Each wall is flat, endless, passes through zero and stands at right angles to its row. A trip goes straight from one point to another. Which walls does it cross, in order?

Walls:
(1): [23 10]
(2): [  8 -68]
(3): [-36 -32]
(4): [22 -2]
(5): [-23  30]
Trips:
[ 16 -67] to [28 15] => 1, 3, 2
[18 25] to [-18  53] => 4
[-85  51] to [-4 17] => 3, 1

Walls:
(1): [ 73  40 -14  23  13 -17 -33 -29]
(2): [-53 -13  11  80  33  -8 -59  38]
(3): [  0 -47  10   3 -36  16  16 -68]
(4): [-25   4 -37  -8 -10 -18 -49  22]
(5): [-14  11  -8 -42 -34 -10 -35  39]
(6): [ 40   5 -27 -47  -6 -34 -46 -73]
Trips:
[ 42   6  11  14 -11 -38 -69 -54] to [ 62 -16 -87 -16  23  35  62  24] => 2, 4, 3, 6
[ 21   0 -21  -9 -15 -24 -95 -36] to [ 21  -3 -35  15  10 -17  20 -28] => 2, 5, 4
[-80  23 -67 -59 -26 -15  41  21] to [-35  -5  37 -29   0 -35 -34 -11] => 6, 2, 3
[-27 -15  49  43  30  44 -48  -3] to [ 40 -28  23  42 -14  -4 -17 -49] => 1, 6
[ 47  29  39  68   6  95  78 -12] to [-39 -36 -80 -30 -17  14  21  -7] => 1, 4, 5, 6

Walls:
(1): [ 25  32  61 -36 -25 -16  64  18 -21  39  -9 -14]
(2): [ 21  38 -16   8  22  30  41  21 -30  17  54   0]
(3): [-43 -50  34  26  78 -40 -27  40  41  12  -7 -22]
(4): [-55  27 -31  37 -22 -14  19  -8  37  14 -12   1]
(5): [-24 -12 -21 -13 -38  20  56  36 -25 -15 -12  16]
(6): [ 14   3   1 -11 -30  57   2  59 -32 -14  49   6]
Trips:
[-34 -14  47   6   8 -30   0 -20  -6  49  26 -18] to [ 41  -1 -25  24 -13  64  23  68  24  32 -40  39] => 2, 6, 5, 3
[  8  47  20 -18 -19  57  -8 -40  11 -50   8   3] to [  5   0 -35   2  33  53  22 -14 -12 -35  28 -13] => 5
[ 31  30  72  16 -21  16 -17  16 -47  59   5  30] to [  7  56  41  15  27  -1 -26  29 -19 -38 -44 -34] => 3, 2, 6
[ -8 -47 -26   8 -29  22  -2 -36 -34  18 -41  -9] to [ -1 -23   5   0  21 -45 -64  67   8  29 -13  -8] => 4, 3, 5
[-13  34   2  76   2  82  25 -12 -25  37  37  15] to [-37  -3 -17 -20  37 -71 -45  25   5  23 -20 -14] => 5, 3, 6, 2

Walls:
(1): [ 13 -37  14 -12  26   8 -23 -10 -41  54 -22  38   0   8  40  -8 -18  -9
   2  14  15  26 -28  15]
(2): [-46  63 -59 -29 -16  -1 -38 -15  12  11 -31  26 -21 -11  -6  10  79  -9
  -2  -1  21  -6 -25  -7]
(3): [ 29  24 -44  13   7 -30  31  81 -14  65 -53   2 -10   5  14  -5  64  -5
 -21  60 -11 -11  52 -27]
(4): [-42 -52   9   4   0 -12  22 -29   1 -30   8   0  10  55  14  41  31 -35
   4   6  20  41  25  74]
(5): [-10  12 -31  -4  13  -2   2 -42   6 -63 -14  37 -15 -38 -14  -5 -10  78
  58  12  22 -40  21 -24]
(6): [-17   0  50 -36  -1 -43  19 -12  -7  70  -7  16 -14  16  14 -28  68  38
   2  15  18 -13 -45 -29]
(7): [ 24 -81  43   2   1 -10  32  27 -29 -19 -53  95  29  46  -1  14 -25  52
 -57 -30 -92  11 -52  -5]
(8): [ -4 -29  26 -13   3  46  33  28   1 -26  48  -8  46 -19 -75  17 -20  -2
 -45 -21  11 -56  30  21]
Trips:
[-22  13  25  49  -1 -36 -71 -31 -85  17   6  -9 -29  29  20  21  12   2
 -49   8  13  39  20 -13] to [ 12 -21  -9 -20 -36 -12  32  10 -13  39 -41  24  10   4  22  29 -11  41
 -30  26  42  25 -34  81] => 7
[-52 -20 -24 -30 -27  24  15  -2  14  13  39  26  48 -36 -35  42  -2 -29
 -51 -69  -3  52  15 -35] to [  2 -33  23 -42 -10 -19 -50  -7  49 -64 -19  55   1 -65  -7  16 -31  12
  45 -20  31  26 -73 -34] => 5, 4, 1, 8

Walls:
(1): [ 31 -16  48   4 -53   0 -32  -4   2 -43  33 -45  33   4 -48  -5 -11  -3
  -2  -3  15  -3   6  27  21   7 -24  31  18 -20 -23   6   5  26  22 -23
  -8 -15 -13 -19  38  37 -24  -2  11   0 -16 -14]
(2): [ 16 -12 -30 -30  -4 -34  44  42  21 -31 -22 -58  -2  46   6 -27   1  48
 -19  41 -21  31   2 -16 -21   9 -45   7  61   6 -40 -25  48  -6  14   0
   8  11  12   6 -45  47   2 -22 -29  -6  36  -5]
(3): [-12  14   9  23 -35   0  11  42  14 -31 -23  33  -2  -9   5  25  34  46
  -8  35  38 -43  25  10  45  57  43 -52 -32 -27 -23 -41  18 -36 -45  54
  23  -3  23 -51   5   2   0  28  27  29 -18  15]
(4): [ 40  -4  38  14 -19 -12 -14  28  19  -9  -9  50  -3 -12  45 -25 -13   0
 -17 -25   8  37  16  38 -25 -28  18 -29  34  49 -10  36  16  34  17  20
 -16  35 -51 -31 -19  12  33  -9  52 -54 -20  -4]
(5): [-36  -8 -37  82   2 -18 -53 -15  14 -13 -27  25   4  25 -36  29  -3  21
 -39 -40   5  29 -33   5  17  -9  53  17  -7 -38 -11 -40   5 -13  54  10
  41 -31  -9   9 -19 -21  15  11 -19  19  17 -37]
(6): [ -9  16  27   5 -10   6  10 -45 -20  -3  -6  22 -23  38   6  26  -6   2
  34 -16  -2   8 -26  37  -3 -26  -9  10   6 -31 -20 -24 -31 -26  -5 -15
  -6 -39 -33 -46   3  -1   1 -20  33  24  21  -4]
Trips:
[ 25 -27 -12 -15  -9  -4  28  -2 -23 -68  26 -52  39  55  21  -5  53  26
  -2  -6 -33   1 -40 -18  39 -18 -39  29 -34   0  17  -3 -29 -38   0  15
 -21  -6  12  13  29  15 -35  -2 -24 -23  21 -24] to [  0   6   8  17  48  49   3   5  -9  -3  15 -23  20  13   2  50   8  19
 -45  71  38 -44 -15  19 -75 -33  12  12 -11   8  40  50 -18 -13  45  26
 -24 -60  16 -26  19  -7  -4 -26  22  -9 -12  -1] => 2
[ 38   9  -6 -31 -23  23  31 -35  21  20  -1  20 -20  17 -29  22  -4  33
   6  28   6  -2  16   1 -21 -58  17  14   5  38  90   3   9  -9  -7   7
 -17  22 -25 -22 -23  24 -24 -20  14  -1 -15  24] to [-36 -37  -7 -23  -3  -4 -81   7  -2  -8 -28  25  -2  -7  29 -64  -5  12
  10  35  15 -24 -14 -26 -32   1 -26 -15  18  -9  35 -44 -41  23 -27 -41
  -7  17  18  19  -1  11  -4 -12  13  -8  -2  -1] => 2, 6, 4
[ 31  -9 -28  24 -19  54 -11 -37  27  20 -24  13  19  31  11  -6  -4 -48
  39 -15 -11 -10  35  22  57  14 -28  21 -16 -11  -3 -34  10   7   6 -34
  46  13  17 -14 -46 -27   5  -5  25 -16 -31 -25] to [ 29 -40  -3 -46  -9 -37   3  16  -9  15  35  13  27  10   3  -4   9  -4
  17  -9   3   5 -19  -8  26 -22  -7 -10 -13  10   4 -21  28   1 -31 -13
   6  36  32   8 -17  -2  -9   1  42 -12   3  95] => 5, 4, 6, 1, 2
[ 12  32 -11 -24 -23 -26 -27  -2  19  20   3 -47  84  14  15   5  -1 -12
   4   3  11 -16 -17   1 -49  82  40  14 -37   8   4 -46 -19  66  48  15
 -27  25 -11 -15  14   3 -20 -10  27   4  -4 -26] to [ -2 -25  -3 -18  -5 -13  -1  -1  11 -14  22  13   5 -14  15 -84 -45  22
 -35   4  17  30  29 -23 -28 -28 -32 -26 -37 -12 -13 -10  17  30 -31 -33
   3 -17  10   2 -51  15 -12  18  30  19  -1  -9] => 5, 2, 3
[  0  22  -3 -23 -28  -1  18 -32 -11   5  22  11 -12  34  51 -53   1 -40
  -8 -26 -17  12 -25 -19  -2 -35 -37  16  -6  30 -70 -13  26 -23 -54   2
  31  42  43  41  10 -25 -10  27 -27   4   1  -4] to [ -7 -14   4  31   4 -12  58  17   8 -20  32 -50   5  -1  27 -41  20 -33
  41 -58  -6 -54 -21 -12  12  40 -51   6  13   0  -4  26   9  12  14 -21
   1 -23 -31   4  16  15   5   8 -33  -4 -31   9] => 1
[-20   4   4 -15  13  29  32  44 -21  17  29 -20  -4 -15  -8  36 -17 -23
  14 -10  44  26  41  27 -82  -1  -7  10 -29 -15   5   3 -26 -26   5   1
  -9  40 -20 -24   3  22   6 -56  18  15  -4  20] to [  1 -57 -20   3  55  15  39  44 -30  12 -22  -6  28 -20 -39  12  -4   2
 -18 -21   4 -12  -9 -18  16  21   3 -16  -1 -20   9  25  14   0  37  -9
 -66  -2  18 -33 -22 -51 -11  35 -30  78  48 -17] => 4, 6, 5, 2, 3

Walls:
(1): [ 21  -8 -36  19 -18   6 -30  17 -23  21   7  25 -29   2 -10 -33  -2  24
 -37 -78  -2  24  -4  11   7 -22 -23  -4 -23 -14  53 -23  22  34   3  47
  -8  19 -45 -25 -51 -10 -72  26 -24 -15  31 -45]
(2): [ 33 -35 -30  -4  14 -34  39   8  24  12 -19  17   2 -56   9 -18  12  41
 -15   6   8   2 -49  51 -38  50 -51 -25  -9   5   1  40  23 -47 -38 -11
 -34 -25  53  42 -13  14  78 -16 -31 -27 -19 -46]
(3): [ -4 -49  23  37   8 -55 -13 -13  44 -35  23 -31  -6   3   8 -11  17   5
   7  44   6   8  40 -30  22   5   9  -8  36 -12  -7 -18 -13 -18  11  48
  22  -8 -21  12  26 -23 -30  55 -21  -4 -24 -13]
(4): [ -4 -38  25  33  20  22  46   4  25  -7 -17 -36  17  38 -28  25 -33  35
  36  31  14 -49   0   2  10 -16  25 -10  41  19 -66  -2  41 -38 -48  -9
   6   8 -16 -18 -33 -20 -15  49   2  66  29 -33]
(5): [ 50 -29  30 -22  -1  13 -35  90  22 -21  38 -10 -22 -24 -39 -11   6 -13
 -25   4  15 -32 -30  49  17  20 -12   8  21 -15  18  28 -23 -19 -25  22
  24  22 -14 -25  -4  -2   4 -29  24 -24   8 -13]
(6): [ 39  -9 -18 -46  -3 -27   0  53  11  -4 -42   0   5  68  11  26  14  30
   2   7  15  12  -3  33  54 -20 -16  -3 -75  52  34  -7  37  -1 -36 -10
  35 -28 -50  16 -95 -47 -12  49  21  45   9  17]
(7): [ -3   5  17 -23  19  18  25   8 -16  59  -7 -24 -59 -37 -26   4 -11  -1
 -26   7  21  60  -9  17  32 -16   7  28 -17  51  34  -1  14 -47  10  51
   4 -29 -12   1  33  -8   1   8  -5   7  11 -46]
(8): [  9  38 -11 -12  -9 -18  49  12   0   5 -33  13  23 -55  28  22 -17 -11
  -1  55 -53 -23 -11  -1  44 -21 -29   5   7  52   1  24  -8  -2 -15 -26
  38  17  30  25  17  52 -85  14 -33 -33 -37  -6]
(9): [-40 -37 -65 -15  21 -44  32  -1 -17  71  -8 -29 -13  48  18  63  19  26
 -36  36 -33  25  10 -31   6  -6 -30 -29  -9 -25  -1  11 -36   6 -29  27
 -20   0 -64  -8 -72 -14  33  65   1  31  24   9]
(10): [-39  44 -46 -39   1  61 -14   6 -17 -38   8  22 -41 -18  -9  12 -21 -26
  10  -2 -72  -6   8  13  12 -25 -49  26  13   7 -44  26  33  -5   4  -1
  17  26 -20 -21  29 -14   7  -4  37  50  36 -26]
Trips:
[ 35  33  -3   0 -44   6  29  10 -19  -8  18 -13  39   5  31  -6  24   2
  -3  17 -54 -44  38  -9 -23  39  38 -10   1  38 -22 -23  22 -32 -24  27
 -30  46 -42  -9   5  -9 -27   9  18 -12   7   4] to [-20  14 -36 -25 -10  28  16 -39  35  10  -2 -43 -41 -27  34 -13 -19  57
  53  -2  12 -17  -7 -18  19 -27   2  -9   6   0 -11   4  -5 -41  -2 -35
  25 -14 -45 -21  30  23 -40  29 -31 -30   5 -19] => 6, 1, 7
[ 17 -40  30 -14  30 -29  -7 -41   3  23  27 -11   7  15   4  32 -13  -6
  -3   3   7  47  11  43 -28  31 -35  43  -5 -56  20 -17  24  18 -19  31
 -29   4 -30  17  37 -21  -2  21   3 -31 -19  24] to [ 18  28   3   5  15 -18 -30  83 -31 -13 -27 -32 -25  -3 -16  44   0 -11
 -33 -10  -1   3   6  30  12 -12 -11 -45  33 -19 -14  30 -11 -18   6  -9
 -20  32   5  68  40   8  27  36  -7  20   2 -31] => 1, 10, 8, 4, 6
[  1  35 -37 -55  34   2 -22   2 -25   1 -43 -30 -44  12 -21  -3  21 -38
 -25 -16 -22 -89  40   7  35  29 -13  34  17  -8  31   4  -7  34  22 -12
   3  22   3  -3 -69  15 -72 -22  -2  51 -40 -11] to [-41 -28 -56  -3  24  27  23  -3 -35 -17  51  -4  18   4  -5 -11 -23 -31
  37 -24  15  -9   8  19 -53  13  12  55  30 -20  -2  31 -52   2 -16  22
 -53   5 -48  15  -2  38 -11   3 -50  16  30  40] => 6, 8, 5, 4
